Rows are points. Before rounding, the points of a table are all equally far from one centre. They may lie mostly on one side of it. Where is the centre, to within rounding?

Points (6 x 2):
[[-0.45 -0.30]
 [-0.22  0.23]
 [-0.28 -0.38]
 [-0.47 -0.27]
 [-0.49  0.09]
 [-0.51 -0.22]]
Centre: [-0.23 -0.08]

Points (10 x 4):
[[ 0.00 -0.18  0.15 -0.28]
 [ 0.46 -0.48  0.21  0.02]
 [ 0.11 -0.45  0.35 -0.22]
 [ 0.47 -0.21  0.43 -0.41]
 [ 0.11 -0.28  0.64 -0.20]
 [ 0.23 -0.44  0.56 -0.20]
 [ 0.15  0.03  0.69 -0.18]
 [ 0.15 -0.24  0.61 -0.31]
 [ 0.26 -0.52  0.24 -0.11]
 [ 0.09  0.10  0.48 -0.32]]
Centre: [ 0.30 -0.11  0.34 -0.05]

Points (11 x 8):
[[ 0.21  0.48  0.69  0.12 -0.02  0.26  0.25 -0.43]
 [-0.19  0.34  0.29  0.13 -0.08  0.64  0.21 -0.14]
 [ 0.02  0.79  0.35 -0.12  0.41  0.37 -0.04 -0.22]
 [-0.05  0.06  0.60 -0.20 -0.22 -0.35  0.58 -0.03]
 [ 0.02  0.47  0.13  0.31  0.06  0.59  0.12 -0.13]
 [ 0.22 -0.12  0.95  0.03 -0.03 -0.04 -0.25  0.05]
 [ 0.23  0.74  0.65 -0.28  0.40  0.09  0.28 -0.06]
 [ 0.18  0.49  0.45 -0.20  0.52  0.21  0.00 -0.43]
 [-0.18  0.65  0.45 -0.34 -0.04 -0.05  0.54 -0.24]
 [ 0.20  0.10  0.12  0.00  0.55  0.17  0.26 -0.31]
 [ 0.16 -0.46  0.32 -0.15  0.14 -0.10  0.19  0.43]]
Centre: [ 0.22  0.28  0.20 -0.25 -0.14  0.01 -0.07  0.07]

Points (15 x 11):
[[-0.24 -0.37 -0.07  0.22 -0.43 -0.14 -0.38 -0.72 -0.02  0.03  0.07]
 [-0.30 -0.35 -0.10  0.52 -0.81  0.19 -0.13 -0.46 -0.11  0.34  0.29]
 [ 0.00 -0.25 -0.06  0.11 -0.65  0.14 -0.36 -0.72 -0.07  0.16  0.45]
 [-0.29 -0.17  0.04  0.35 -0.26 -0.01 -0.08 -0.56 -0.08 -0.03  0.61]
 [-0.39 -0.62 -0.42  0.20 -0.63  0.26  0.17 -0.18  0.01 -0.03 -0.02]
 [-0.21 -0.53  0.10  0.49 -0.56 -0.01  0.25 -0.44 -0.07 -0.06  0.42]
 [-0.50 -0.38 -0.04  0.38 -0.50 -0.07 -0.37 -0.40 -0.04  0.22  0.22]
 [-0.37 -0.12  0.13  0.20 -0.52  0.34 -0.07 -0.70 -0.07  0.06  0.44]
 [-0.27 -0.19 -0.03  0.67 -0.69  0.06  0.26 -0.35  0.07  0.10  0.28]
 [-0.26 -0.39 -0.05  0.38 -0.51  0.33  0.00 -0.68 -0.02  0.18  0.46]
 [-0.04 -0.25 -0.17  0.56 -0.29  0.01  0.12 -0.40 -0.01 -0.03  0.61]
 [-0.06 -0.13 -0.21  0.49 -0.67  0.16 -0.01 -0.17  0.00 -0.12  0.62]
 [-0.05 -0.65 -0.18  0.33 -0.47  0.32  0.14 -0.29  0.03  0.31  0.52]
 [-0.29 -0.26  0.17  0.53 -0.71  0.09  0.00 -0.30  0.25  0.24  0.22]
 [-0.20 -0.44 -0.07  0.53 -0.61  0.17 -0.06 -0.16  0.16 -0.25  0.29]]
Centre: [-0.02 -0.17 -0.06  0.11 -0.41  0.11  0.03 -0.20 -0.19  0.12  0.07]
